Each row is a point. The window is the flat piece filled in between its corners: a triangle in 3 columns, a solid with four corners in 4, and so on. A path goes straight from each point to the next, and from the last back to the first. After which points does the path pass through the window?

Window (4 x 4):
[[ 26 -11 -47  -6]
 [-52 -59   6  14]
 [-10  51  36 -30]
 [102 -57  69  -2]]
Path:
(1): [ -2 -68 -24 -36]
(2): [-17 -45   9  62]
(3): [ -2 -21  23  40]
(4): [ -7 -72  22 -23]
(5): [-42 -73   3 -61]
(6): [-37 -42  13  51]
(7): [ -2 -42  16  50]
(8): [-20 -79  12 -20]
(9): [-78 -45  14 -53]
(10): [-36  -4 -12  66]
(11): [  9 -32  19  29]
(12): [-25 -56  20 -58]
(13): [ 28 -38  41 -85]
(14): [ 42 -38   1  80]
(15): [-20  39  48  52]
(16): [  9 -49  42 -57]
Through the window after points: 3, 5, 11, 13

Window (6 x 6):
[[-27  -6  22 -62 -25  28]
 [121 -13 -13 -15 -10  -4]
 [ 39 -49 -30  53  -9 -17]
 [  4  58  52   5 -76 -80]
 [-90  48  52   1   6  -4]
 [ -3  14 -39 -13 -13  25]]
Path:
(1): [ 10  15 -21 -17 -22 -92]
(2): [ -8  -3   3 -63  -7 -36]
(3): [  1   4  23   3 -44  12]
(4): [ 13  28 -16  12 -39  48]
(5): [-21 -12 -37 -48  25 -41]
(6): [ 14  -5 -17 -25  -8 -66]
(7): [ 46  29  35  23 -48   2]
(8): [ 43  -8  20  26 -35  40]
(9): [ -7 -11 -18  -8  22 -18]
(10): [  8  -8 -21 -47 -15 -25]
(11): [ 27   8  13 -12 -38  30]
(12): [ 10  31  35 -14 -30  21]
(13): [-18  16  12 -56   0 -35]
(14): [-14  51 -19 -48 -26 -98]
(15): [  8  32  64  21 -57 -18]
(16): [ 19  14  38  38 -56 -19]
Through the window after points: 2, 4, 6, 14, 16

Window (8 x 8):
[[ -29  -30   12    7   -7  -69   65   -7]
 [  53   27  -18  -64   51   10  -14  -15]
 [  67  -36  -19 -100    2  -12  -42   10]
 [ -18   17  -29  -44  -40  -11   22   15]
 [  64  -14  -48  -32   11   24 -116  -68]
 [ -33   -8  113   60  -52    7  -40  -35]
 [  19  -12   54  121  -33   15  -42   13]
 [  -2   34   72   78  -67  -77   14   -3]]
Path:
(1): [ 42   6  27 -43 -44  10  26 -38]
(2): [ 35 -21  89  42 -69  46  21 -75]
(3): [-32   7  52  13  -4 -29 -67  10]
(4): [-10  -2  25  56   1 -29 -90   0]
(5): [ 69 -13  13  26 -44  42  -9 -43]
(6): [ 70 -21  12 -23 -25  23  12 -30]
(7): [  9  -9   3 -25   9 -31 -38  15]
(8): [-25  14 -24 -31  48 -74 -53  26]
Through the window after points: 2, 4, 6

Window (9 x 9):
[[  73   67    7  -64  -44   24   54   61  -72]
 [  24   45  -54   18   19    7   84   11   -2]
 [ -12   -7   20  -32    8   87   53  -18   14]
 [ -88  -49   35    9  -54  -42   -7   34  -53]
 [ -25   64  -42  -23   90  -23  -82  -27   -3]
 [   4  -36   68   64   10   -2   64   18   33]
 [ -15    9    8   82  -85    0   51   65   19]
 [ -66  -20  -20  -31 -116  -21  -21 -117   15]
 [  36 -107   36   16   99   69  -14   12    1]]
Path:
(1): [  15  -10   21   61    8   63    5 -104  -54]
(2): [-12   7   3 107 -53  54  59   8 -45]
(3): [-18  -3  14  14 -54 -13  30  55  36]
(4): [ 14 -38 -17 -58  18   4  11   2  73]
(5): [  2  11   6  27  22  27  29 -15 -52]
(6): [ 19 -53  35  56  53  56   3 -26 -42]
(7): [ 22 -71  21  -6  61  36  11  32  28]
(8): [ -7 -21 -13 -15   5   0  14  26  22]
(9): [-11  25   7  23  54  35   0 -40 -54]
(10): [  0  12  51  61 -49  47  47  13 -37]
(11): [-12 -54 -44 -44 -64 -53  70  68  32]
(12): [ 40   0 -10 -35 -21   8  50  43   9]
(13): [  8  30  20  19 -27  18  35  12 -41]
(14): [-17  77   2  82  63  19 -23 -61 -56]
(15): [-30 -42 -29 -42   2 -25   0  29  67]
(16): [-35 -51   2 -28 -40 -14   0   5  40]
Through the window after points: 2, 6, 8, 12, 16

Window (11 x 11):
[[-115  107    8  -30   29   45   38   69   66   57  -14]
 [ -46  -18   65  -76   -7    3  -14   49 -121  -11    5]
 [  36  -71   -7   79   35 -105  -10   31  -29  -35   85]
 [ -17   87  -22   36   -1   20  -19  -26  -52    6 -116]
 [  43    5   65  119  -60  -28  -44  -27   -7   43   15]
 [  79   15   84  -19  -37    2   80    5  -13   21  -19]
 [  31  -75  -45   -2  -50  117   62    5  -13  -10    4]
 [ -15   29  -35    9   60    9  -68   -4   15  -33    2]
 [  38  -70   62   75   12   60   70   56   -4  -60  -51]
 [  38  -58  -65    2   79   27   12  -32   26   53  -22]
 [  46   12   32   12   40   18   25   98  -18   26    2]]
Path:
(1): [-10 -70 -16 -19  -7 -22 -25  63 -20  16 -14]
(2): [ 51   6  27 -20 -23 -17  29  34  15   7 -41]
(3): [ 25  31  78  52  24  73  74 -28 -83  36  19]
(4): [-18   8   0  30  68  96  60 -23 -35   8  27]
(5): [  7  -1 -15  -3 -17 -10 -25  38  35  10 -43]
(6): [-50  14 -35 -54 -17 -17 -11  53  24  21 -61]
(7): [ -8  25  26  19  46  56  40  33 -19  -3  -8]
(8): [-32  69  29  34  38  63  46  38 -16  23  16]
(9): [ -6 -51  13   1 -14 -23   9  43  57  -6 -51]
(10): [ 32 -23  15   9  11   5   9  47  -2   9 -28]
(11): [ 24   6  25  25  41  44  47  24 -31   0  26]
(12): [  0  36  18  15  70  45  25 -38 -69  24  -3]
(13): [ 19 -22  44   4 -47 -65 -28  74   7   2 -41]
(14): [ 24   3   0 -10   1 -10 -14  38   9  14 -20]
(15): [ -22   51   -1   69   64   -9    9  -16 -108   13   67]
(16): [ 23   8   1  28  11  59  34 -10 -17 -23  22]
Through the window after points: 2, 4, 8, 10, 16

Window (11 x 11):
[[-16  19 -86 -29  48 -56 -43 -18 -30  43  -5]
 [-58 -14  32  22  -9  44  46  -2  59 -14 -17]
 [ -8  -5  -2   6 -23  84  -6  46  25  29  23]
 [-22  92  20  -8  -7 -28 -11 -20  24  -2  19]
 [ 39 -30  29 -25   1 -27  33  53 121 -51  19]
 [-49  -8  20 -43   7  -9 -29  34   5  -8   6]
 [ -4  20   3 -70  71  44 -18   2 -61   2   4]
 [ 16 -16  -3  -6 -10 -27 -61 -54  38 -25 -41]
 [ -1  47 -47 -69 -25 -23  15 -42  16 -40  47]
 [ 35 -25  42  22 -45   1  31  37  33 -45   6]
 [ 49 -65  22 -38 -50  45  32   7  27  55   2]]
Path:
(1): [  4   9  33 -10   8 -16 -13 -30  18   3  41]
(2): [-14 -27  28   0  -6  11  17   2  35 -13  20]
(3): [ -6   7  12  -6 -14  30  31  24  49 -18 -28]
(4): [-21  19 -27 -49   2   5  27   6  18  -8 -30]
(5): [-17  -9  11  -9   1  -5 -23  -4  14  -2  31]
(6): [ -5 -12  21   0  -6  22  -9 -18   7  17  38]
(7): [ -4  17 -21 -34 -14   7  -5  15  15   9 -25]
(8): [  4  -8 -38 -38  -4 -27   2  25  44 -35 -55]
Through the window after points: 2, 4

Window (12 x 12):
[[  27  -26    9  -22  -23   21  -86  -41  106  -53   25   71]
 [  75   88   52  -72    0   -5   -3  -30  -16  -71   37   43]
 [ -48   -1  -22   38   91  -26   12   30   -8  -55   45  -67]
 [ 113  -23  -56  -45  -51   21  -11   22  -25   -3   -1   31]
 [  57   -1  -16  -67   41   17  -88   -6   13  -80    1   66]
 [  22   75   64   48  -19  -31  -23  -33   10  -51 -109   28]
 [ -54  -61   41  -11   -2  -22  -49   87   48  -61  -85  -38]
 [  69   91  -25  -45   48   71   -8   58   46   -3   -3    6]
 [ -45  -29  -99   -5   33   -8   16   -7   -1  -53   47   76]
 [  27   -2    9  -70   81  -24  -41   41   87    4   20  -14]
 [ -10   62    5   32   13   88  -29  -47  -35   61  -35   63]
 [   1   62   29   34  -12  -62  -63   86   48  -56  -23   27]]
Path:
(1): [ 60 -10  26  15  54  28  16  27  27 -32  10  65]
(2): [  8  50  -9 -19 -14   3 -35  14  15  -3 -22  -1]
(3): [ 38  26 -45 -29   2   0 -17 -15  12 -18 -15  12]
(4): [ 55 -33 -14  -9 -13  24 -13  54  -7 -40  23  62]
(5): [ 45  16  19 -31  44  13   8  16   1 -22 -14  21]
(6): [ -17   58  -69   -4  -34  -51 -112   64   19  -55   15  -25]
(7): [-10 121 -38 -40 -33 -38 -62 -19 -24  -1 -63  21]
(8): [ 41  -2  82  61  22  -8  -5  22  48 -79 -35  26]
(9): [ -6  10  29  54  69  78  22  34  24 -35   4  71]
(10): [  2  44 -22 -16  15 -22 -44 -16 -12 -10 -14 -31]
(11): [-20  37 -30 -36   5  -3 -74   7  34 -57   8 -28]
(12): [ 50 -65  49  37  34  20   5 -21  72 -23  23 103]
(13): [  6 -43 -13  -4  52  30  32 -27  50 -48  16  86]
(14): [  6  14 -67 -30 -11 -18 -56  28 -13 -40  14  21]
(15): [ 57  81 -21 -32 -25  13 -84 -22  31  -7   4 -23]
(16): [ 47 -23   0 -14  -3  -4   5  27  -3 -37 -30  45]
Through the window after points: 3, 7, 9, 11, 13, 15
